Each row is a point. To make a cloud, some directions were put in groups of two or more. Within a group, all points are equally far from the middle, so they leave a hole (a ring in 2 directions, a hollow ball in 3). The other directions are filled evenly. Then the cloud was stretched, turned, moved and blurred a little. Count the holes, and give their numbers of directions, smallest first.

Cloud (13 x 2):
[[ 45  -2]
 [ -2  40]
 [-21 -55]
 [ -4 -54]
 [-53 -29]
 [-33 -50]
 [-34  27]
 [-55 -10]
 [ 10  40]
 [-24 -54]
 [ 38 -20]
 [-32 -51]
 [-55  -9]]
Holes: 1 (2)

Cloud:
[[ 32 -24  58]
 [ 48 -65  -6]
 [-10  37 -33]
 [-29  56  -1]
 [ 68 -24 -20]
 [ 60 -16 -31]
 [ 55  -7 -30]
 [ -7 -39  28]
 [-24  53 -10]
 [ 32 -62   8]
 [-51  11  35]
 [-44  18 -11]
 [ 42 -63  22]
 [ -9 -22  60]
 [ 28  28  -2]
 [ 53 -66   3]
 [  1  -5 -46]
 [-58  43  28]
 [-48  40  -7]
 [-49  12   8]]
Holes: 1 (3)

Cloud (28 x 4):
[[-60  20  16  30]
 [-22 -38 -26  42]
 [ -9 -56  40 -44]
 [-59  -7   4 -47]
 [-22 -22 -60   0]
 [ 73  -6  38 -15]
 [-31 -20 -39 -29]
 [-15 -17 -34 -41]
 [-41 -32 -27  -8]
 [ 23  -3  24  16]
 [  5  28  17  47]
 [ 73 -49  26  42]
 [-39  15   2  13]
 [ -8  -2  46  70]
 [ 32 -79  24  15]
 [-17  84 -49  18]
 [ 70   1  56  -5]
 [-89  25 -40 -15]
 [-42  27 -42   5]
 [-22  38  48  23]
 [-43  42  27 -27]
 [-32 -34 -17  32]
 [ 46 -79  29  41]
 [ 23 -53 -23  40]
 [ 25 -31  -8  -8]
 [-49  44   1 -42]
 [-57   5  -5 -18]
 [ 35  34  42  43]]
Holes: 0

Cloud, 54 rows:
[[-59  64  29 -39  38 -12]
 [ 46  -8  66  17 -26  47]
 [-57  -6  -2  51  22  23]
 [-33  26  40 -12  59  37]
 [-37  -9   5 -44  35 -57]
 [-20  87  47  33   7  14]
 [ -3 -37 -11  38  48 -36]
 [-39  45 -36 -15  22 -71]
 [ 21 -93  -8  14  -8  26]
 [ 35  -3 -15 -27 -58  -2]
 [ 48  42   1 -31 -17 -45]
 [ 37 -36  15  35 -20  84]
 [ 43  13 -39  45  -3 -15]
 [-45  13  80  13 -30  38]
 [ 24  -8  -4  16  58  53]
 [-78  35 -23 -26  35   5]
 [-26   1   3 -19 -53 -33]
 [ 24 -10 -31 -34  33 -51]
 [-43  89  25 -30  27  -1]
 [  0  11  26   8 -27 -68]
 [-20 -48   0  28 -23   4]
 [-18  29 -46  20   1 -53]
 [  2 -21 -11 -57 -40 -37]
 [-73  15  19 -50  -2  42]
 [-28  19  17   8  68  58]
 [-63 -12  58 -49  12  33]
 [-59 -54  41  -1   8  40]
 [-40   4  70  -8  39  37]
 [  6  -1  27   1 -41 -59]
 [ 39  32 -20 -30  -2 -59]
 [-20 -81 -26 -31  12   8]
 [ 46 -32   8 -15  36   5]
 [ 39   5 -13  41   4 -50]
 [ -2  16  71  23  26  49]
 [-13 -25  73  -3  -3  90]
 [ 34  53  67  14 -33  19]
 [ -4  -9 -40  50   7 -27]
 [-37  11  63 -58  -1  53]
 [  2  78   6 -23  20  14]
 [ 34   7  -9 -48  -1 -56]
 [ 24  88  29  -7 -12  -3]
 [-57  19  -3  43   2  10]
 [-78  29  -1 -38   7  31]
 [  6 -36  29  12 -38 -30]
 [-59  30  20  35 -11  40]
 [ 26 -77 -47   4  30  42]
 [ 38 -37 -37  53   1  21]
 [-62  27 -19 -27  54 -43]
 [-67  69  -2   1  -4  12]
 [ 11 -29 -14 -16  22  85]
 [ 35 -59  21 -34  -7  59]
 [ 27 -20 -23 -35  34 -47]
 [ 45  68  15  -8 -18 -21]
 [ 38  12  53  33  12  38]]
Holes: 3 (2, 2, 2)
